Each row is a point. Any point is a mix of the corners, with weights that add up to 1. It lies inside the corners' shape when no weight is negative. Is each point inside? If not, which corners have a negative weight?

Corners:
(1): [-0.05,0.11,-0.35]
(2): [-0.14,0.39,0.03]
(3): [0.65,0.12,0.83]
(4): [-0.77,0.08,-0.32]
Points:
[0.17,0.14,0.13] => inside
[0.19,0.25,0.45] => outside (1)
[-0.47,0.10,-0.28] => inside
[0.15,0.17,-0.13] => outside (4)
[0.31,0.12,0.51] => inside

Corners:
(1): [0.26,0.41,-0.51,-0.17,-1.11,-0.40]
(2): [0.14,-0.31,0.10,0.12,0.99,0.60]
(3): [0.11,0.17,0.19,-0.10,0.63,0.19]
(4): [-0.07,-0.94,0.35,0.32,0.23,0.03]
(5): [-0.08,0.01,-0.60,0.01,-0.91,-0.68]
(6): [-0.36,0.02,-0.15,0.08,-0.13,0.49]
(7): [0.32,0.15,0.06,0.47,0.49,-0.08]
Points:
[0.01,0.09,-0.30,-0.07,-0.52,-0.13] => outside (7)
[0.21,-0.03,0.05,0.30,0.48,0.10] => inside
[-0.01,-0.16,0.03,0.20,0.37,0.43] => outside (3, 5)
[0.06,-0.01,-0.16,0.06,-0.37,-0.23] => outside (2)
[0.04,-0.21,-0.13,0.12,-0.01,0.04] => outside (3)

Corners:
(1): [0.00,-0.11,-0.50,0.02,0.28,0.29,-0.13,-0.16,-0.17]
(2): [-0.41,1.04,0.43,-0.01,0.10,0.38,0.01,0.03,-0.22]
(3): [0.55,-0.64,0.42,0.06,0.10,-0.58,-0.37,0.39,-0.74]
(4): [-0.03,0.18,0.30,0.61,-0.12,0.03,-0.23,0.31,-0.65]
(5): [-0.38,0.15,-0.17,0.07,0.04,-0.24,-0.21,0.32,-0.45]
(6): [0.27,-0.11,0.12,-0.04,-0.48,-0.12,0.03,-0.33,-0.52]
(7): [-0.75,0.16,-0.44,-0.60,-0.27,1.05,0.55,0.53,0.32]
(8): [0.12,-0.58,0.70,0.07,0.02,-0.89,0.16,-0.22,-0.97]
(9): [-0.75,0.19,-0.50,-0.31,-0.16,0.63,-0.61,-0.06,0.67]
(10): [-0.15,0.82,-0.14,0.22,-0.01,0.26,-0.36,0.06,0.51]
Points:
[0.00,0.30,0.23,0.40,0.21,-0.40,-0.26,0.18,-0.58] => outside (6, 7, 9)
[-0.25,0.27,-0.04,0.02,-0.05,0.16,-0.12,-0.01,-0.15] => outside (3)
[-0.22,0.22,-0.14,0.05,-0.03,0.22,-0.20,0.13,-0.13] => outside (8)
[-0.07,0.12,-0.02,0.04,-0.10,0.27,-0.17,0.13,-0.13] => outside (5, 8)
[0.09,-0.20,0.07,-0.05,-0.05,-0.27,-0.19,-0.12,-0.52] => outside (4, 7, 10)
[-0.15,0.16,-0.09,0.09,0.12,0.16,-0.17,0.11,-0.17] => outside (6)
[-0.36,0.37,-0.07,-0.13,-0.04,0.41,0.06,0.18,-0.04] => inside

Corners:
(1): [0.03,-0.20,-0.04,-0.09,0.53,0.19,-0.87,0.20,0.33,0.43,-0.19,-0.38,0.18,0.21]
(2): [-0.27,-0.13,-0.75,0.01,-0.17,-0.47,0.37,-0.24,-0.66,0.27,-0.28,-0.69,0.14,0.00]
(3): [-0.46,0.61,-0.60,0.05,-0.29,0.11,0.49,-0.09,0.66,-0.25,0.22,0.18,0.86,-0.29]
(4): [0.49,-0.78,0.64,0.16,-0.43,-0.42,-0.11,0.39,-0.15,0.50,-0.01,-0.28,-0.32,-0.45]
(5): [0.12,-0.11,0.83,0.18,-0.46,-0.50,0.12,0.31,-0.12,0.36,0.36,-0.10,0.50,-0.61]
(6): [-0.28,0.26,-0.10,-0.70,-0.50,0.10,-0.12,-0.77,0.50,0.68,0.46,-0.43,-0.26,0.17]
(7): [0.96,-0.31,0.30,0.12,0.34,-0.23,-0.18,-0.35,0.06,-0.56,0.32,-0.07,-0.24,0.49]
(8): [-0.12,0.57,0.01,0.44,0.00,0.20,0.04,0.14,0.45,0.44,0.35,-0.42,0.63,0.73]
(9): [0.81,0.31,0.33,0.35,-0.11,0.02,-0.87,-0.30,0.06,-0.58,0.79,0.19,0.22,0.23]
(10): [-0.23,-0.33,0.87,-0.04,-0.68,-0.78,-0.09,-0.01,0.68,-0.03,0.61,0.80,-0.22,-0.50]
(11): [0.40,-0.43,-0.25,0.17,-0.46,-0.11,-0.20,-0.49,-0.21,0.38,-0.05,-0.31,0.44,0.09]
(12): [-0.39,-0.11,-0.01,0.36,-0.11,0.44,0.24,-0.19,0.47,-0.13,-0.01,-0.16,0.36,-0.17]
(13): [0.02,-0.01,-0.12,-0.22,0.65,0.64,-0.26,-0.14,0.48,-0.60,-0.48,0.47,-0.63,0.64]
(14): [-0.68,-0.24,-0.29,-0.16,-0.55,-0.73,0.50,0.45,-0.14,-0.44,-0.07,-0.17,0.78,-0.40]
(15): [-0.40,-0.49,0.17,-0.07,0.34,0.37,-0.45,0.57,0.54,-0.49,0.39,0.39,0.42,0.34]
Points:
[0.25,-0.11,0.27,0.21,-0.06,-0.24,-0.18,0.01,0.01,-0.15,0.18,-0.04,0.03,0.03] => outside (3, 6, 11, 15)
[0.15,-0.20,0.09,0.00,-0.10,-0.10,-0.16,-0.09,0.13,-0.13,0.13,0.02,0.03,0.00] => outside (8)
[0.24,-0.37,0.54,0.25,-0.11,-0.17,-0.29,0.24,0.23,-0.02,0.20,0.09,0.12,-0.05] => outside (2, 3, 6)
[0.00,-0.14,-0.09,0.00,-0.13,-0.09,-0.10,-0.13,0.17,-0.20,0.11,-0.02,0.18,-0.03] => outside (5, 8)
[-0.08,-0.21,0.05,-0.01,-0.17,-0.12,0.03,-0.02,0.17,0.10,0.07,-0.13,0.12,-0.01] => outside (9)
[0.08,0.01,-0.17,0.14,-0.21,-0.17,-0.07,-0.17,0.08,0.26,0.15,-0.37,0.33,0.12] => outside (5, 13, 15)
[0.07,-0.19,0.29,0.05,-0.10,-0.09,-0.20,0.05,0.35,-0.07,0.25,0.10,0.14,-0.02] => outside (2)
[-0.25,-0.01,-0.10,-0.03,-0.20,-0.05,0.04,0.05,0.26,-0.03,0.08,-0.03,0.33,-0.10] => outside (7)
